Each row is a point. Two turns around zero, p and q, are shown by what they do to some points. Write where each new point lands after one turn and then the other. Backwards means that the second turn is done in reverse. Each puzzle has new turns, and all numbers are rounded.

Turn p:
3.6 1.0 2.7 =>  2.3 -3.3 -2.2
2.1 0.7 1.0 =>  0.8 -2.0 -1.1
-3.9  2.8  3.1 =>  0.5  3.9 -4.1
-1.2 -0.8 -5.4 => -4.3  0.6  3.5
-0.6 -3.7 -1.3 => 0.8 0.8 3.8
Turn q:
 1.0  4.9 -1.9 => -4.0  3.2 -1.5
0.8 1.2 0.8 => -0.1  0.8 -1.4
-1.8  0.0 -1.3 => -0.5  0.6  2.1
-1.9  2.3  0.3 => -0.1  2.9  0.6
 3.7 -2.4  4.5 =>  3.6 -2.8 -4.4
-1.8 -6.0 -2.3 =>  1.2 -4.7  4.6
Where do these land?
q, then p:  4.2 -0.3 -2.4 => -0.8  3.3  3.5
q, then p:  2.1 -3.4 -1.1 => 2.1 0.6 3.5
p, then q: -3.7  3.0 -0.5 => -2.5  3.5  2.1
p, then q backwards: -2.6  0.7  3.9 => -0.1  2.3  4.1

Turn p:
 0.6 -1.8  0.5  3.7  3.0 -0.8 =>  0.6  4.3 -0.9 -0.7  1.1  2.4
 2.4  7.2 -0.1  0.9 -4.4 -0.5 =>  5.3 -5.6  4.0  0.6  0.6  1.3
-1.7 -0.6  2.8  0.2 -3.6  0.5 => -0.9 -0.7  2.1  2.1 -3.8  0.7
 2.0  0.6 -0.5 -1.6  1.4 -1.8 =>  0.6 -0.5 -1.1  1.2  2.9 -0.8
 0.2 -0.3 -0.8  0.0 -3.4  2.4 =>  1.4 -1.2  0.6 -0.6 -3.4 -1.7
 2.1 -1.2  1.7  0.0 -2.5 -1.6 =>  1.6  0.6  0.5  3.6 -1.0 -0.6
-3.5 -0.8 -0.6 -1.7 12.2 -1.6 => -7.2  3.0 -5.0 -3.8  7.7  3.0
 0.3 -1.6 -0.5 -1.8 -1.4  4.2 => -0.1 -1.3 -2.4 -1.1 -3.6 -2.0
-2.3 -1.6 -2.5  0.3 -1.4 -0.9 => -1.2  1.5  2.3 -1.2 -0.5 -2.5
Turn q:
-2.4  0.2  4.6 -0.3  2.7 -3.0 =>  3.8 -2.7  1.3  3.1 -0.6 -3.2
 1.3 -3.4 -3.7 -3.5  3.7 -2.6 =>  0.9 -4.5  2.6 -3.1  3.7  2.8
-3.3  2.4  3.2  0.0  1.9  4.7 => -3.4  0.4  2.0  2.7 -1.9 -5.1
-2.2 -2.0 -1.1  3.2  0.6  2.3 => -2.1  2.2  1.1  2.9  2.6  0.5
 1.3  1.8 -2.6 -3.0  1.0 -3.2 =>  2.2 -1.7  0.2 -4.8  0.9 -0.3
 3.8  0.6 -2.0  1.7 -1.2  1.5 => -1.0  2.9  0.3 -2.0 -1.5  3.1
-0.9  1.2 -1.9  1.7 -3.9 -2.5 =>  1.9  2.8 -3.9 -1.0  1.6  0.1
 4.4  3.9  4.6 -2.5 -3.4  0.1 =>  1.0 -0.6 -2.8 -1.8 -7.8 -0.6
-2.0 -4.7 -1.1  2.7 -1.4  2.8 => -3.3  1.2 -0.8  4.0  3.0  2.6
Where do these land?
q, then p:  2.9  0.7 -0.4  0.0 -4.8  1.5 =>  0.3 -3.2  1.8 -3.2 -1.4 -3.0
q, then p: -2.1  0.3 -0.2 -1.8 -4.2 -1.1 =>  0.3  1.2  0.6 -2.5  2.4 -3.6
q, then p:  2.0  0.3  6.1 -2.6  1.4  5.9 => -1.5  2.1  6.1  2.5 -5.9 -0.5
p, then q:  4.0 -2.7  1.4  0.6  4.2 -2.5 => -0.1  4.3  4.2 -3.3  1.1 -1.0
p, then q: -1.0 -3.1 -3.3  0.3  0.3 -1.1 =>  3.1 -0.6 -0.5 -2.0 -0.2 -2.9
p, then q backwards: -1.0  1.2  1.1  3.6  0.8 -0.2 =>  3.1 -1.0 -1.7  1.7  0.7 -0.4
p, then q: -4.8  3.3 -4.7 -0.1  2.3 -2.4 =>  0.6 -6.5  2.5  1.5 -0.2 -3.9
